Each row is a point. The points of each table are mixes of a few directions, plus a little noise. How many directions does each table use, and how many do they share? Where both have some left over, give the other angles between the two spaces (their principal angles), to ten degrees, smallest first.

First:
-35  21
64  -39
20  -12
17  -10
-68  41
Second, 4 rows:
64  -38
6  -3
-67  40
-2  1
Directions: first 1, second 1, shared 1

First:
2  -3  -14
-14  8  25
-4  -19  -112
-28  8  8
27  11  101
16  -5  -7
Second (7 x 3):
-19  12  42
6  -5  -14
14  -10  -32
29  -20  -66
-35  22  80
32  -22  -75
-30  20  67
Directions: first 2, second 1, shared 1

First, 5 rows:
18  -11  -25  -16
-7  5  8  4
-24  16  32  20
64  -42  -83  -51
-52  34  66  42
Second:
-5  13  -25  -4
39  -23  59  23
16  21  60  -48
-25  -4  -97  43
-67  -21  26  -34
41  16  -21  21
Directions: first 1, second 3, shared 0; angles 60

First, 7 rows:
-21  38  -3  -51  -31  -7
59  24  51  61  37  59
-31  32  -12  -61  -37  -17
1  -43  -14  28  19  -13
-22  39  -2  -53  -33  -7
-23  -100  -51  32  22  -51
38  11  31  42  25  37
Second:
28  -37  24  41  25  67
-68  -12  -50  -86  -51  -49
1  -27  8  -2  -1  45
-13  -8  -18  -4  -2  -37
-5  25  -16  0  2  -62
56  59  50  50  28  38
Directions: first 2, second 3, shared 2

First (7 x 9):
47  -46  -83  -31  -6  40  -27  0  35
-36  31  56  15  2  -41  8  19  -13
-39  36  67  22  4  -39  17  11  -19
20  -29  -61  -37  -12  -6  -57  53  52
6  6  21  26  9  33  50  -64  -41
-24  33  73  42  12  1  60  -55  -56
30  -36  -73  -36  -11  13  -48  33  46
Second:
-62  -74  2  -73  -52  41  6  15  12
39  11  -24  -43  -22  8  -35  59  8
83  33  2  -64  35  -28  11  12  -6
10  19  -19  70  22  -44  -26  20  7
-44  17  47  80  25  -28  37  -50  -27
-21  -6  40  -17  5  -3  38  -23  -19
-18  -3  -34  106  35  -11  -12  -57  25
14  6  -13  -59  -49  64  -21  26  -1
Directions: first 2, second 5, shared 1; angles 30

First, 8 rows:
38  -31  -25  -10  22  -2  -2  34  49  78  -27
10  -49  -29  -4  45  -23  -12  -6  49  78  -42
-35  -9  1  -8  4  -2  4  -12  -35  -5  11
-47  22  21  7  -10  -4  0  -41  -49  -66  21
-85  27  31  29  0  -25  -11  -101  -67  -108  15
56  39  9  0  -38  28  8  49  17  -23  13
25  33  11  -28  -54  51  29  79  -36  -17  51
35  -30  -24  9  33  -21  -17  -2  70  60  -47
Second, 10 rows:
-35  -13  -18  -31  -79  13  -30  -81  53  -27  -26
-74  44  -77  42  15  -22  16  -1  9  24  11
30  -29  95  -12  23  26  7  41  3  32  45
94  -20  7  66  -19  -40  20  27  -46  -39  -13
12  13  -74  107  -1  24  24  -85  -17  11  29
-44  21  17  -46  40  -18  29  56  15  11  -8
-26  6  -18  27  2  14  -42  6  -7  42  39
28  6  25  -74  43  -25  16  63  -26  -34  -54
2  -13  58  -25  16  9  4  36  10  19  21
14  -15  -18  -53  -40  18  -42  -61  5  -40  -48
Directions: first 3, second 6, shared 0; angles 50, 60, 90
